Each row of a before or after table is a point. One or more steps were done to the points. Then noise was added and the rows were shuffled. The steps act on columns, c1 being the first. Name the steps. A step turns or swaps two columns, mirrors them in a line or flattens them onto one, adds a multiple of one to another, or multiplies or shifts one. Angles are multiples of 10 degrees, from the lower column toward the higher: turns from -170 to 170, lines from 10 to 170 but not 90. Use the fewest steps. Two steps may share a column if one is a turn and the other turns, adds or multiplies; they go together, in the order done. Otherwise the lowest column goes first.
In the rows, zero is written as 128.

Before (14 x 3):
[[119 124 165]
 [136 129 148]
 [142 129  75]
 [117 125 131]
 [128 146 132]
 [120  77 153]
 [124 102 144]
 [138 153 115]
 [126 123 162]
 [133 113 165]
 [148 152 127]
 [130 146 117]
 [125 108 129]
 [176 151 104]]
After, 14 rows:
[[140 165 114]
 [133 117 147]
 [247 105 151]
 [163  75 127]
 [106 165 124]
 [121 129 107]
 [119 144 101]
 [179 126 152]
 [108 154  77]
 [100 132 127]
 [148 148 129]
 [153 115 154]
 [122 162 123]
 [127 130 146]]
Steps: multiply c1 by 2.5; swap c2 and c3

Before, 8 rows:
[[ 71 119 125 157  85 141 178 109]
 [144 113 102 149 148 192 104 173]
 [ 85 113  29  38  88 112 138 149]
 [ 62 130 162  66 122 134 178 173]
 [134 126 150 147 110 145 181 139]
 [ 85 122 160 135 146 124 107  53]
 [ 87 124 103 147  99  98 166 149]
 [ 72 180 153 118 117 139 151 103]]
After, 8 rows:
[[ 70 192 154 140 118 117 149 128]
 [ 46 148 163 134 123  66 131 130]
 [ 87  65  26 111  88  37 145 129]
 [157  99 103 194 149 149 137 125]
 [100 138 150 147 108 148  83 127]
 [109 139 160 126 146 134 172 128]
 [ 52 117 125 138  86 158 125 127]
 [ 72 110 103  96  99 150 124 126]]
Steps: mirror c1 and c7 in the line at 160 degrees; add 0.5 times c3 to c2; swap c4 and c6; multiply c8 by 0

Before (13 x 12):
[[112  97 154  35  99 133 146 117 122 146 147 142]
 [133 114 109  99 115 105 127 122 127 118 160  98]
 [121 124 146 107  69 114 140 101  99 137 115 121]
 [136 128 141 152 105 105 151 146 176 133 161  81]
 [148 175 117 100  95 131 121  71 138 112 164 123]
 [176 116  96 135  88 149 143 112 147 142 114 125]
 [ 75 111  97 102  99 144 159 155 168 112 156 140]
 [173 126 143 118  67  78 139  53 156 130 112 139]
 [131 118 118 114  88 136  95 100 121 131 187 130]
 [143 122 107 160 117 175 108  93 140  97 144  96]
 [117 106 138  89 152 127 128  86 132 186 141 165]
 [183 166 135 101 104 139 153 123 118  64 147 148]
 [100 147 124 115 124 114  62 107 177 130 145 111]]
After, 13 rows:
[[132 130 152 152  64 105 124 146 177 133 162  81]
 [ 67 112   7 101  44 143 125 156 169 111 155 140]
 [168 124 144 159 144 174 106  93 139  95 143  97]
 [190 126 223 118  33  79  88  53 156 129 111 139]
 [103 124 125 107  32 114  91 101  98 136 115 121]
 [212 166 238 101  58 139 125 123 117  62 148 150]
 [ 88 148  72 115 225 114  82 106 178 131 146 109]
 [169 175 158 101  97 130  99  72 136 110 165 123]
 [229 117 201 136  53 150 108 111 146 143 114 125]
 [ 83  96 114  35  63 133 117 117 121 147 147 143]
 [150 114 125  98 113 103 117 122 127 118 159  97]
 [139 119 127 113 126 135  77 100 121 130 186 130]
 [104 106 114  90 160 127 147  87 132 184 142 164]]
Steps: multiply c1 by 2.5; turn c1 and c3 by 50 degrees; turn c5 and c7 by 50 degrees; multiply c5 by 2

Before, 14 rows:
[[113 101 110 152 129  61 135 168 156 125 156  93 145 124 129  99 127 148
  102 177]
 [ 97  91 111 111  88 142 153 118 129 113  96 124 157 147 176  88 124  83
  154 123]
 [128 156 132 127 124 121 127 159 187 137 190 112 151  82 132 117 130 163
   81 158]
 [129 104  97 117 136  68 145 122 151 119 157 131 112  82 102 106 164 130
   97 170]
 [110 101 109 147 107  78 170 144 169 144 177 126 119 117 156 140 138 143
   68 148]
 [ 85 148 139 154 107 141 173 124 157 156 103 140  93 104  82 138  84 182
  132 144]
 [136 111 107 135 142 159 177 176  64 138 109 112 119 174 173 116 132  74
  126 129]
 [136 109 123 110 130 153 156 144 177 112  62 125 136 157 160 117  95 102
  104 140]
 [130 125 136 119 131 120 151 134 174 150 141 142 108 145  63 145  85 166
  145  88]
 [126 164 134 143 119  58 172 131 161 140 156 102 128 101 136 163 140 138
  119 170]
 [124 108  86 134 101 181 135 141 153 124  86 107 153 155 150 162 140 110
  135 143]
 [121 114 108 147 121 135 142 187 104  94  83 160 150 161 180 130 142  78
  121 120]
 [134 132 194 149  86 170 178 131 169 139 121 142 114 151  66 155 103 170
  131 143]
 [135 137 145 109  87 162 156 141 156 128 135 157  81 145  86 158  61 189
  161 152]]
After:
[[105 106  86 132 102 183 134  92 156 107 119 122 156 158 146 163 121 113
  132  81]
 [106 166 129 140 118  59 173 109 161 147 138 133 130  98 132 156 115 136
  129 111]
 [132 149 143 157 112 141 173 166 155 139 132  79  93 101  84 138 166 183
  135  83]
 [125 101 107 121 109  83 168  90 176 159 153 111 120 114 152 141 124 149
  128  86]
 [157 118 111 142 121 136 138   9 105  87 108 107 149 161 183 131 132  77
  129  61]
 [132 102 102 102 138  69 149 112 150 137 131 128 112  78 103 105  88 131
  121 106]
 [141 133 195 143  85 169 177 142 172 132 125 132 110 152  64 152 160 164
  140  80]
 [120  86 110 125  88 144 159 155 130 108 118  95 158 148 182  91 129  76
  122  65]
 [113 154 129 108 122 122 127  70 183 163 148 132 151  79 132 109 139 166
  125 100]
 [155 136 144 122  87 158 158 148 160 130 137 125  78 141  84 160 199 183
  119  94]
 [113 112 112 133 138 164 181  31  63 124 132 131 123 178 171 120 144  72
  130  71]
 [125 105 118 107 129 154 155 121 174  80  99 135 136 159 164 119 167 105
  118  81]
 [145 127 135 128 127 120 157 151 176 146 143 130 115 141  60 143 169 162
  125  26]
 [ 89  99 115 141 130  59 134  53 155 136 136 125 143 119 129 100 140 148
  128 116]]
Steps: mirror c1 and c12 in the line at 40 degrees; flatten c4 and c19 onto the line at 20 degrees; turn c8 and c17 by 160 degrees; multiply c8 by 2; flatten c10 and c11 onto the line at 30 degrees; shift c20 by -60

Before:
[[127 164 125 121 110 136 128 187 158 127 124 153 136 175 147 138 133 131
  102  46 134 131 137 142 142 134 139 127 145 150 143 192 114 109  65 132
  142 152 118 118 131 130 123 188 119 122 127 123]
 [153 156 124 143 166 169 155 138 120 134 116 126 113 140 148 117 125 146
  108 139 144  89 130 140 130 111 136 129 130 126 147 134 147 134 128 138
  120 138 164 122 126 130 117 132 145 125 121 139]
 [149 133 109  92 144 130 132 128 158 139 146 139 128 137 109 126  99 123
  133 143 142  95 147 146 148 136  96 122 142  85 153 134  80 113  96 138
  140 123 110 145 130  95 144 144 143 125 145  80]
 [113 104 125 154 105 130 140 147 128 141 126 148 164 102 132 139 121 139
  143 138 127 231 162 148 140 131 126 136 137 150 145 146 125 103 127 128
  115 129 110 118 108 128 120 136 150 138 144 141]
 [142 104 112 152 107 147 119 124 148 126 136 128 117 105 117 126 122 130
   96 130 113  91 149 134 142 199 132 121 135 142 135 127 147 117 117 113
  132 139 113 132 126 116 119 140 125 121 134 137]
 [128  97 124 138 146 156 155 150 124 127 195 139 123 154 136 145 128 107
  136 134 151  96 164 121  74 125 137 133 121 144 143 126 134 103 127 130
  139 166 117 122 103 135 134 130 127 148 140 128]
 [114 104 113 156 117 136 138 136 164 133 138 124 138  98 145 137 130 141
  112 129 117  87 143 144 140 109 135 122 118 153 150 132 158 120 134 117
  128 144 130 125 110 124 123 135 150 135 110 138]
 [120  95 124 149 104 146 201 140 135 136 122 127 125 111  92 118 105 123
  120  92 103 100 131 109 133 138 108 117 145 136  84 136 112 146 129 132
  141 128 104 158  85 127 147 144 150 124 112 140]
 [138 109 129 151 107 143 151 121 121 131 139 131 127 100 141 163 132 143
  118 142 137 194 163 121 137 129 128 130 124 139 148 128 144 134 122 136
  145 125 134 124 133 130 136 135 122 126 103 119]
 [148 128 127 143 113 130 125 152 129 150 143 132 145 123 132 128 129 143
  112 137 142  89 141 118 148 114 135 134 121 156 153 130 151 110 133  98
  105 122 104 131 126 128 122 137 136 173 135 133]
 [116 139  79 117 112 131 118 128 124 126 116 128 129  97 140 126 136 133
  249 123 116  97 161 136 120 144 112 117 142 142 120 124 147 112 127  94
  133 126 118 143 131  99 125 131 130 146 147 129]]
After, 11 rows:
[[138 109 129 152 108 143 151 120 121 131 137 131 126 100 141 163 132 143
  119 142 137 194 163 121 137 126 128 129 124 139 148 125 144 134 120 136
  145 127 135 124 133 127 136 135 121 126 102 119]
 [142 104 112 152 106 147 119 124 149 126 137 128 117 104 117 126 122 130
   95 129 113  91 149 134 142  65 132 121 135 142 135 138 147 117  23 113
  132 131 113 132 126 164 119 140 125 121 133 137]
 [129  97 124 138 146 155 155 149 124 127 187 139 123 154 136 145 128 107
  136 134 152  96 164 120  74 129 137 133 121 145 143 165 134 103 128 130
  139 137 116 122 102 120 134 130 127 147 140 129]
 [153 155 124 143 166 168 155 138 120 134 117 126 113 140 149 118 125 146
  107 138 145  88 130 140 130 143 136 129 130 126 147 139 146 134 151 138
  120 124 164 122 126 120 117 132 144 125 121 139]
 [148 128 127 143 113 130 125 151 129 150 140 132 144 123 133 128 129 143
  112 137 142  89 141 119 148 141 136 134 121 156 153 122 151 110 154  97
  105 125 104 131 126 123 121 137 136 173 135 133]
 [112 104 125 154 104 131 140 147 128 141 112 149 165 103 132 139 121 139
  143 138 127 231 162 148 140 125 126 136 137 150 144 133 125 103 123 128
  115 110 110 118 108 129 119 135 150 138 144 141]
 [149 132 109  92 143 130 132 128 158 139 138 139 128 137 109 126  99 124
  133 143 143  95 147 146 147 131  96 122 142  85 153 124  80 113 101 137
  140 121 110 145 130 161 144 144 143 126 146  80]
 [127 164 125 121 110 136 127 187 158 127 106 153 135 175 148 137 133 131
  102  46 135 130 137 142 142 122 139 127 145 150 143 162 114 109  55 132
  142  70 118 118 131 128 124 189 119 122 127 123]
 [116 139  79 117 112 131 118 128 124 126 116 128 129  97 140 127 136 133
  249 123 116  97 161 136 120 123 112 117 142 142 119 125 147 112 120  94
  133 132 118 143 131 161 124 131 130 146 147 129]
 [114 105 113 156 117 136 138 136 164 133 141 124 138  97 146 137 130 141
  111 128 117  87 143 144 140 147 136 122 118 153 150 144 158 120 163 117
  128 126 130 125 111 126 123 134 150 135 111 139]
 [120  95 124 149 104 146 201 140 135 136 123 127 125 110  92 118 105 123
  120  92 103 100 131 109 133 119 108 117 144 136  84 129 111 146 115 132
  141 121 104 158  85 133 147 144 150 124 112 140]]
Steps: add -0.7 times c12 to c11; turn c26 and c42 by 160 degrees; add 1.5 times c26 to c35; turn c32 and c38 by -80 degrees
